Each row is a point. The ring and each string are closed loops that go straight from each point to the next, and from the last back to the first. Before rounding, they use only three directions, however many columns there are. How many times does the string pass through the ring? Passing back the other way cancels.

Ring (9 x 3):
[[-28 -45 -40]
 [-18 -25 -41]
 [ -4   3 -25]
 [  4  21  -4]
 [  9  25  12]
 [ 10  13  23]
 [  1 -12  15]
 [-13 -35  -3]
 [-26 -49 -27]]
String (26 x 3):
[[ 12  22 -22]
 [  6   1 -14]
 [-10  -4 -11]
 [-17   7 -14]
 [ -1  19 -29]
 [  5   2 -31]
 [  1 -10 -27]
 [-16 -15 -25]
 [-31 -26 -38]
 [-34 -52 -62]
 [-19 -50 -48]
 [ -4 -22 -18]
 [-21 -26 -19]
 [-40 -50 -30]
 [-43 -70 -39]
 [-15 -51 -30]
 [ -6 -26 -18]
 [-30 -37 -26]
 [-51 -63 -49]
 [-30 -56 -53]
 [-14 -41 -48]
 [-19 -34 -53]
 [  2 -16 -26]
 [-13 -11 -14]
 [-19  -2 -21]
 [ -6  14 -25]]
Times through: 5

Ring, 8 rows:
[[ 28   5   4   9  -4 -43  36 -19]
 [ 22 -12  -4  -9  15 -49   9  -9]
 [ -2 -27  -7 -26  21 -20   4  -3]
 [-20 -24  -2 -25   5  14  27  -6]
 [-29 -11  11 -18 -22  38  66 -17]
 [-27   0  21 -11 -39  37  90 -25]
 [ -2  13  23   6 -41   8  91 -31]
 [ 16  14  15  13 -27 -19  69 -27]]
String, 24 rows:
[[  2 -15 -17   0  20   3   0  -1]
 [-40 -40   5 -53   4  22  33  -4]
 [-38 -29  16 -47 -14  23  60 -14]
 [-14 -10   7 -12 -12  15  51 -15]
 [ -8   3  -4  14 -11  34  44 -14]
 [-47 -11  21 -26 -38  60  91 -21]
 [-70 -24  41 -60 -54  63 121 -27]
 [-25 -12  18 -25 -24  20  71 -20]
 [ -4   0  -1   7 -10  18  44 -15]
 [-27  -9  -1  -5 -12  50  48 -11]
 [-39 -27   5 -34  -7  40  46  -8]
 [-33 -33  12 -49  -5  11  46 -10]
 [  0  -7   0  -4  -3  -3  35 -13]
 [ 13  -5 -16  12  16  -7   5  -5]
 [  8 -33 -15 -29  37 -40 -20   3]
 [ -1 -42   3 -56  26 -57   2  -3]
 [  3 -19   5 -24   5 -31  27 -12]
 [ 21   4 -13  22   8 -13  15 -10]
 [ 33  -1 -18  19  22 -36  -6  -6]
 [ 31 -12 -15   0  29 -54 -12  -4]
 [  6 -36   5 -50  22 -63   8  -6]
 [ -5 -31   9 -45   9 -38  25  -9]
 [  8  -4  -4   4   2  -8  27 -12]
 [ 15  -8 -21  12  22  -9  -5  -2]]
Times through: 5
String (31 x 8):
[[  3   4  13   1 -22  -7  64 -23]
 [ 17  14   0  26 -14  -3  47 -20]
 [ 27  29   4  43 -26  -4  62 -27]
 [ 18  13  -4  27  -9  -3  39 -18]
 [  4   3  15  -2 -23 -12  65 -24]
 [  3   1  27 -14 -32 -25  82 -29]
 [ 31  17  22  11 -29 -51  73 -32]
 [ 42  18  -1  31  -5 -46  33 -21]
 [ 32  11 -10  28   4 -28  19 -14]
 [ 20   5  -8  20   2 -12  23 -13]
 [ 39   4 -19  27  21 -40  -6  -7]
 [ 29 -20 -11 -13  31 -66 -13  -4]
 [  2 -38   5 -52  22 -59   7  -5]
 [  2 -46  -5 -56  37 -61 -15   2]
 [ 18 -17 -21  -1  32 -29 -18   1]
 [ 12  -6 -12   7  12 -12  11  -7]
 [ -3 -15   4 -18   0 -12  34 -12]
 [-11 -32   3 -42  12 -22  20  -7]
 [-17 -53   1 -69  30 -39  -2   2]
 [  6 -33 -15 -29  36 -37 -19   3]
 [ 19  -6 -17  11  19 -19   0  -5]
 [ 20   1 -14  19  11 -13  10  -8]
 [ 30 -11 -19   5  30 -47 -15  -3]
 [ 23 -29   2 -38  26 -83  -1  -7]
 [ 20 -19  10 -31   9 -71  24 -14]
 [  8 -12  15 -23  -8 -41  47 -19]
 [ 13   2  -1  10  -4 -11  35 -15]
 [ 38  20 -10  42  -2 -23  26 -17]
 [ 33  23  14  26 -27 -38  67 -30]
 [ 14  15  27   5 -40 -27  90 -34]
 [ -6   1  37 -23 -45 -18 102 -34]]
Times through: 0
